Rows are points. To make a cloud, some directions were put in groups of two or more. Within a group, all points are equally far from the middle, so they leave a hole (a ring in 2 directions, a hollow ball in 3). The other directions are filled evenly. Then the cloud was stretched, turned, moved and blurred a little. Count the holes, and give their numbers of directions, smallest first.
(in the rows, 128 means zero)

Cloud (21 x 3):
[[176  69 155]
 [175 118 143]
 [ 77  88 145]
 [111 165 160]
 [109 174  99]
 [ 92  99 191]
 [ 97 111  95]
 [127 165 166]
 [157 112 140]
 [103 110 120]
 [129 121  93]
 [ 66 127 138]
 [145  77 124]
 [108 189 166]
 [127  79 172]
 [ 78 144 111]
 [ 96 133 172]
 [101 171 138]
 [164 154 149]
 [168  76 169]
 [162  92 182]]
Holes: 0

Cloud (30 x 4):
[[101 172 105  79]
 [ 98  84  82 127]
 [134 131 128  39]
 [108 162 149 149]
 [144  98 144 151]
 [130 172 177 126]
 [153 185 143  95]
 [160 105 158 137]
 [114 187 140  88]
 [169 144 151 140]
 [120 104 132 160]
 [ 88 146  80  95]
 [176  97 148 100]
 [143 171 183 109]
 [116 140 161 156]
 [169 166 130  77]
 [128 110  98 151]
 [122  86 180  84]
 [118 113 196 116]
 [152 113 185 120]
 [178 145 140  74]
 [ 86 146 151 146]
 [137 135  70  91]
 [155 157 134  56]
 [173  93 125 117]
 [174 142 126  67]
 [ 94 130 194 104]
 [120 155 185  69]
 [173 161 122  83]
 [158 104 110  57]]
Holes: 1 (4)

Cloud (47 x 6):
[[150 105 102 171  99 116]
 [142 165 136 161 161 109]
 [173 117 140 117 112  70]
 [125  72 141 106 121 195]
 [122  83 145 150  95 143]
 [ 79 132 167 159 191  93]
 [160 136  86  81  84 169]
 [ 99 118 100  78 124 205]
 [ 61 152 156 147 157 127]
 [ 92 167 112 129 147 223]
 [124  81 148 145 127 177]
 [ 82 188 128 127 171 194]
 [152 182 134 112 163 169]
 [142 159 119 148 166 220]
 [134  77 137 151 100 139]
 [175 100 158  94 158 144]
 [ 78 145 164 157  95  72]
 [112 155 186 105  89 158]
 [144 166 107 116 144  91]
 [170  99  96 118 132 146]
 [165 124 184 113 120 108]
 [170  74 148  90 116 150]
 [ 92 106 109  84 123 176]
 [142 100 127 128 164  69]
 [141 132 172 151 188 136]
 [153 109 123 130 134  52]
 [108 156 108 119  86 207]
 [ 85 128  83 110  98 159]
 [ 84 173 158  96 174 188]
 [127 131  67 109 146 169]
 [166  97 111 155  84 134]
 [141 142  97 127 168  78]
 [151 141 166 164 108  74]
 [129 131 187 123 109  92]
 [110 164  85 103 189 126]
 [104 149 179 102 120 127]
 [154 147 120 172  85 124]
 [103 131  60 175 159 126]
 [143 128 189 124 126 112]
 [ 75 116 123 136 104 160]
 [ 63 173  92 109 199 103]
 [ 86 129 134  89 131  95]
 [ 56 142  86 151  97 119]
 [ 72 171 121  99 156 104]
 [129 151  96 181  99 110]
 [ 75 109 131 157  87 112]
 [ 63 136 107 152  67 106]]
Holes: 2 (2, 2)

Cloud, 102 rows:
[[ 65 117 145 160 142 106 167 135  83]
 [ 90  52  85 126 140  96 178 158 101]
 [140  83  88 142 128 149 169 161 127]
 [ 72 116 113 127 141 136 197 144  95]
 [125 100  49 121 183  56 145 135  47]
 [118 106  88 113 119 144 184 119 107]
 [ 80 113 139 137 112 120 168 149 185]
 [101  87 103 148 164  88 185 199 154]
 [103 116 115 167 141  81 202 140 119]
 [103 139 146  96 113 176 168 117 160]
 [ 76 119  66  98 131 114 132 192 107]
 [130  92 118  75 183 127 119 164 114]
 [ 89 125 151 118 199 142 114 172 124]
 [172  83 126  82 146 119 106 201 114]
 [ 95  86 150  97 117 129 109 145 126]
 [ 83  81 169 163 162 170 153 128 129]
 [113 155 116  55 136 146 142 101 148]
 [102 110 115 104  83 101 132 119 132]
 [ 48 104 158 123 137 103 188 179 111]
 [ 87 119 137 154 197  52 206 133  93]
 [118 115  72  63 159 117  93 147 125]
 [ 38 107 110 140 132  59 151 128  75]
 [143 172 115 161 132 151 118 162 148]
 [124  91 119  93 118  75 104 127 151]
 [114 183  86 137 123  70 137 101 122]
 [113 157  57 158 136 122 142 112 157]
 [ 76  90 116 113 127 146 156 144 162]
 [132 200 110 165 155 109 157  70 147]
 [140  73  93 141 120 137 121 142 175]
 [ 83 124 125 140 153 151  64 189 119]
 [119  79 156 153 127  53 172  96  98]
 [167 143  59 166 138  70  94 115  86]
 [ 92 124 149 103 214  95 201 160  79]
 [ 57 118 193 148 102 133 116 129 130]
 [136 159 112  86 129 128  77 124 128]
 [ 97 131 125 155 226 120 170 106 149]
 [ 84 146 158 165 164 128 181 149 170]
 [ 91 160 135 157 127 111  90 148 141]
 [ 95 168 134  92 140  56 129  81 134]
 [143 118  91 102 101 103  75  90 102]
 [ 88 135 110 168  95 135 115  91 154]
 [125 189 113 133 157  85 158  76 107]
 [138 130 159  98 135 121 168 114 160]
 [100  97 186 104 191 158 167 109 117]
 [ 83 137 129 108 168  81  96 104 124]
 [126 114 100 104  96 125 131 116 183]
 [156 123  78 137 163  78 100 142 160]
 [124 104 104 135 182  68  92 106 127]
 [156  76 122 119 205 106 146 126  98]
 [ 75 166 114 145 110 121 144 132 174]
 [133 181 126  56 168 197 165 114 149]
 [ 85 130 133  75 163 100 103 118 111]
 [ 61  94 144 124 113  93 163 130 140]
 [148 104  73  79 142 153 119 121 152]
 [112 142 154 133 117  75  49 192 109]
 [118 112 104 134 101 124 163 120  90]
 [171 197 104 158 175 139 187  98 162]
 [168 103 155 144 112 165 117 156 148]
 [127 149 130 122 155 110 104 169 143]
 [118 157  61 140 150 123  97 113 135]
 [ 84 151 169  73 197 146 158 124  82]
 [113  95 118  54 120 158 137 168 107]
 [ 83  75 139 141 143  95 194 132 130]
 [132 106  73  99 185 106 112 113 112]
 [ 88 150 166  61 162 123 127 186 142]
 [131  49 102 139 144 126 140 149 161]
 [109 103 120 111 106 134  78 100 124]
 [ 81 115 135 111  98 188 109 165 146]
 [158 137 166 108 183 146 168 116  99]
 [190 101  71 110 176 115 136 128 142]
 [ 90 137 104 166 139 112 142 137 170]
 [120 117  86 159 104  78 151 164 138]
 [158 156 141 148 194 161 136 155 180]
 [ 44 175 138 136 153  92 141  95 143]
 [107 168 193 153 183  93 162 119 101]
 [ 55  67 136 138  93  60  99 137  90]
 [121  95 113  75 121  88 101 132 108]
 [ 95  82 174 139 103  76 137 141  93]
 [ 69 114  78  91 197 109 104 103 105]
 [170 128 135  95 142 112 157 119  58]
 [167 140  80  91 160  84 160 133 149]
 [ 53 132 157 156 137  93  92 156 123]
 [ 96 145 101  81 191 168 122 137  61]
 [136 132  66 149 153 104 226 148 117]
 [169 154 130 144 147 109  92 143  57]
 [145  73  60 128  87  78 115 117  69]
 [143 111 123  79 154 106 192 124 146]
 [143 159 127 150 196  98 165  86 187]
 [176 103 164 120 126  83 116 153 106]
 [106  47 150 104 128 119  91 176  86]
 [108  97 136 155 145 137 178 182  83]
 [ 67  58  96 135 115 100 105 177 122]
 [123 108  93 101  78 112  98 113  98]
 [ 41 135  83 117 153 109 133 135 160]
 [129 158 104 146 178  95 193 122 119]
 [132 119  91 161 165 162 111 182 114]
 [ 85  81 110 173 128 106 121 145 147]
 [181  83  85 103 110 129 140 157  78]
 [ 67  84 144 144  82  82  89 164  75]
 [149  91  72 186  87  63 113 160 105]
 [ 82 143  97 153  90 117  51 157 133]
 [ 83 127  97  79 122 167 136  71 122]]
Holes: 1 (2)

Cloud (89 x 9):
[[102 147  72 169 117 166 124 151 112]
 [113 146 122 133  35 145 122 132  83]
 [186 155 124 148  69 104 182  65 152]
 [164 118 143  65  80 158 120  94  35]
 [149 172 138 192 119  92 140 132 130]
 [ 80 124 139 132 175 132 106 154  58]
 [101 152 101 131  62 172 102  62 101]
 [ 63 111 108 129 170 104  73 119  82]
 [117 107  77 142  92 179 157 116  80]
 [108 136 111 140 151  93 105 141 110]
 [140 147 134 136  69 146  60 119 144]
 [ 75 110 143  86 149  85 100 139  87]
 [151 102 186 135 130  75 112 126 102]
 [138 171 130 149 140 126  97  80  90]
 [101 161 107 162  74 181 172 101 117]
 [133 145  88  90 109 126  70 134 126]
 [137 147 101  74  77 129  83 131 104]
 [157 152 137 117 139 165 155  87  70]
 [ 96 146 115 130  96  88 113 138 125]
 [111 176 119 113 107 145  83 115  67]
 [167 183 135 158  52 126 209  93 113]
 [121  91 121 195  77 136 130  81 126]
 [138 170 128 145 109 125 195  75  97]
 [119 104 146  83  34 123 125  94  98]
 [193 168  60 140  91 134 121 108  98]
 [ 99 151 113 129 107 152 119 156  66]
 [149 150 129 160  77  48 118 130 127]
 [ 80 121 111 123  97 158 166  90 101]
 [142 105 200 131 107  76 155  94 113]
 [115 121  85 192  91  87 130 143 115]
 [ 89 151 128 167 113 122  68 138 143]
 [119 154  99 139  88 111 137 128 168]
 [145 151  95 144 112 131 122 107  23]
 [133 180 106 118  70 132 104  85 116]
 [134  83 101 114 130 115  83 114  96]
 [ 99 103  96 137  60 109  76 112 152]
 [149 133 170 163 131 107 125 136  79]
 [130 140 121 111  76 181  71  80 114]
 [114 150 169 157 169 101 139 105  95]
 [140 146 166  66 131  92 167  83  71]
 [ 76 114 135 171 109  92  94  69 148]
 [141 173 140  83 124 143  98 103 117]
 [184 181 109 104 108 135 162  98  78]
 [163 100 153  97 133 171 127 108  88]
 [132  96 122 138  56 125  90 127  80]
 [107 126 116  68  64 105 117 142  94]
 [147 126 173 149 157  84  68  94 152]
 [114 149 159  86 127 102 125  61  51]
 [ 89 130 131 140 136  81  93  70 123]
 [144 152 142 146  87 121 170  72 153]
 [117 118 154  72  50 130 111  75 106]
 [154 152 131 121  79 158 127 139 127]
 [143 141 141  86 156 174 129 112  38]
 [126 172 109 120  83 151 194 115 119]
 [154 160 181 189 128 114 165 109  85]
 [108 159 107 114  92 195 158 115  48]
 [176 149  82 111 125 129  93  99  67]
 [128 164 152  78 108 171 141  87  56]
 [114  96 171 148 146 124  87  80  94]
 [130 138 137 118 138  79 136 156  91]
 [164 128 155 151  28 155 140  89  92]
 [124 155 133 160  57  53  96 113 139]
 [136 157  91 181  12 102  96  94 178]
 [175 169  93  99 148 109 124  82  92]
 [119 144 113 174 106  67 120  78 157]
 [141 152 152 138  94 188 152 114  91]
 [114 137  84  87 100 105 113 125 149]
 [134 147 193 134 152 103 108  82 117]
 [ 89 128 121  94  84 161  89  69 129]
 [139 168 159 170  97 124  73  67  86]
 [122 143 128 140 126 200  79  81 103]
 [ 76 132  68 140  98 126 148 126 132]
 [114 101 117 170  69 103 128 147 130]
 [125 102  93 165  73 123 127 140  93]
 [121 133 144 128  50 124 170 117 148]
 [124  81 120 181  88 128 133 106 186]
 [102 195  98 185  98 136 129  84 132]
 [125  94 106 159  49 130 156 114  88]
 [137 124 157  59 150  81 139  87 102]
 [194 143 120 150 120  84 106  99 116]
 [128 141 107 129  78  63  94  77 165]
 [148 102 129  86 165 135 119  72  90]
 [144 169 114 152  36  93 140 146  94]
 [122 109 133 131  62 104 175  92 118]
 [ 87 133 131 136 157  84 143 139 108]
 [148 115 136 117 144 102  57 125 109]
 [105 153  58 165  46 163 101 109  79]
 [173 140 124  91  88 170 122 105  78]
 [168 129 109 206  45  94 135 150 108]]
Holes: 1 (4)
